Rows are points. To make a cloud, some directions were put in groups of two or more. Within a group, all points are equally far from the middle, so they leave a hole (a ring in 2 directions, a hollow ball in 3). The other directions are filled evenly. Then the cloud was stretched, turned, moved and blurred a little. How many holes are there, and how many directions does each take, smallest first?

Cloud (21 x 3)
449 -25 -39
-92 343 -19
-169 334 -18
443 -51 135
192 305 -95
16 -157 -63
275 -52 167
180 -53 184
144 -34 208
471 26 -76
361 211 -129
24 -133 29
-193 223 221
-48 187 -237
60 -48 174
-49 234 287
-162 315 162
22 29 -280
-164 -54 140
347 -42 -93
296 -86 68
Holes: 1 (2)

Cloud (27 x 4)
8 -10 345 -60
-52 -218 -214 -345
348 81 145 -99
123 -335 -90 -142
-34 81 86 292
-143 85 -292 214
55 -195 -100 208
111 314 -183 -209
80 65 328 55
23 368 -57 -288
166 105 337 -18
117 -189 -73 -421
62 -345 -78 -57
-8 -118 -10 263
-65 -303 -156 -258
-116 61 283 -275
-20 31 -340 179
-260 -14 153 -181
38 -152 -110 242
12 157 179 240
-348 56 -41 -120
117 30 207 -439
119 -270 -110 91
228 339 1 -36
150 -105 17 -460
260 305 38 -20
-353 54 -107 -91
Holes: 2 (2, 2)

Cloud (46 x 6)
196 -229 99 -178 -170 -263
225 304 135 -138 138 159
-180 1 85 108 36 -345
-277 265 238 54 -261 -30
52 155 414 42 -55 -66
287 172 149 -90 326 83
-24 244 343 -284 184 26
3 -72 -15 -108 264 421
-171 106 -82 -367 193 -39
-73 -244 -301 -48 152 87
-329 -112 46 -132 -306 -84
-99 219 4 -84 372 114
-92 285 298 -31 86 294
-78 67 -183 182 -128 -337
-14 -174 63 71 358 -160
-117 -105 192 -458 -81 -56
294 -176 149 -382 18 151
-168 -17 209 151 276 -160
-363 176 51 127 224 -35
246 273 -27 23 -233 -62
-138 -31 -104 -313 255 127
49 -203 -276 198 18 -201
-203 256 -114 122 -288 132
59 -278 -246 -201 179 0
-119 167 -176 -137 247 188
389 -203 -276 -116 -52 29
-173 227 -125 46 260 188
74 -204 16 -342 -287 -141
96 -31 40 -49 -252 327
-92 188 268 -194 177 336
-46 -2 -196 176 206 -219
109 146 177 -288 170 -241
-185 -192 239 -141 -232 3
-356 1 76 30 -306 101
131 307 -129 12 -292 -89
-270 174 178 -326 -70 -250
442 -174 29 -89 147 271
329 -232 -307 -64 114 0
128 266 -116 71 -305 -145
-90 -117 157 -469 -105 -76
143 -253 -109 -106 -236 -275
14 -300 -209 -223 6 -168
-158 182 -342 -44 -283 -5
-219 -181 -234 1 -275 -58
21 252 -161 -62 74 293
254 242 71 -1 -246 -98
Holes: 2 (2, 4)

Cloud (73 x 8)
-191 71 124 -40 -163 -417 193 -170
234 108 -3 15 -17 356 -23 -230
-218 -96 324 -129 81 -120 -273 -216
67 -50 -2 102 -159 -215 144 460
-87 160 -260 -171 126 -32 65 -215
300 -145 302 -73 -10 -85 -87 55
-137 -120 -370 193 -13 -37 84 -280
-294 -248 -74 -292 28 -292 150 -315
-568 180 93 167 -3 -66 99 84
-223 54 74 50 30 -411 -261 -121
-277 203 -28 -78 -238 161 236 -182
-278 108 88 -9 357 134 42 45
-455 -116 256 49 130 192 127 123
25 129 69 13 43 150 315 200
-76 -172 -229 -185 -101 -396 -30 221
-257 55 -23 209 -279 151 -203 -175
260 13 7 223 -4 42 46 -304
-367 141 -204 -39 140 219 78 -222
-91 157 137 -52 -48 -494 -197 204
-493 167 209 -149 -40 -333 -36 65
-380 155 122 375 2 -13 -76 208
-126 233 156 264 -294 154 -102 -185
-289 -26 211 -144 171 -426 58 100
-216 341 273 -169 -120 -238 101 -32
-168 -334 44 -353 132 -195 -36 -61
-562 -9 6 -163 97 -83 -103 102
-244 -94 302 101 -155 213 -157 210
301 -122 259 -49 -236 136 89 144
-148 354 -47 -27 -169 -11 219 -167
155 165 82 89 -296 229 -30 -334
289 -212 -88 93 -370 214 96 -107
-120 161 -67 -5 -159 220 253 208
-228 -290 -169 -244 207 12 -18 -22
-83 357 -162 -90 -224 -194 -65 25
-63 19 -148 -199 -297 -5 310 -189
-493 135 55 -171 120 -331 -129 -31
-101 -272 -177 -124 248 229 49 -99
-259 -229 155 8 -20 -198 388 115
-214 -134 18 -87 368 49 134 -229
98 -163 -321 -14 -192 -262 198 -220
163 -324 -58 198 -267 313 148 -5
-115 -43 -212 -146 240 -111 162 -294
-433 249 87 -42 266 -180 -65 -31
-22 220 173 -120 -44 20 -363 -283
-55 -195 -399 -18 -18 -255 -83 -57
-7 83 91 -292 -108 -364 204 -225
-101 118 -90 278 -350 55 128 8
-217 -58 150 65 136 -406 179 -54
21 166 182 60 83 -314 152 196
-98 189 268 80 -109 -328 -309 114
96 -296 332 -90 -32 6 40 179
-332 -262 179 176 5 47 -221 21
-568 124 83 -10 210 70 -46 129
1 -230 -17 -357 184 -215 23 -22
316 -101 75 142 -217 296 184 -180
-346 192 108 -277 -271 -8 -24 -195
-146 0 127 107 -308 -296 164 200
-26 -210 -369 28 144 -175 211 -213
42 131 -108 162 -69 84 -170 -390
-222 -343 153 117 -153 -128 -115 -99
10 -65 -288 55 174 -189 -121 238
-294 73 155 149 -138 -90 341 119
263 -330 -264 4 -156 -303 165 73
11 -281 -201 -35 -257 -367 205 -99
159 -66 -81 106 -309 -225 203 -205
176 -115 63 53 217 117 -126 -232
36 39 40 -61 -400 -179 -289 -27
88 37 253 -334 18 -134 -53 138
-234 171 -35 -128 160 129 -81 225
-385 -320 -81 -133 23 155 89 -350
-281 -230 -236 358 220 17 128 19
-375 -44 111 25 102 231 -145 -405
-453 -137 -149 125 222 234 249 -2
Holes: 2 (2, 6)
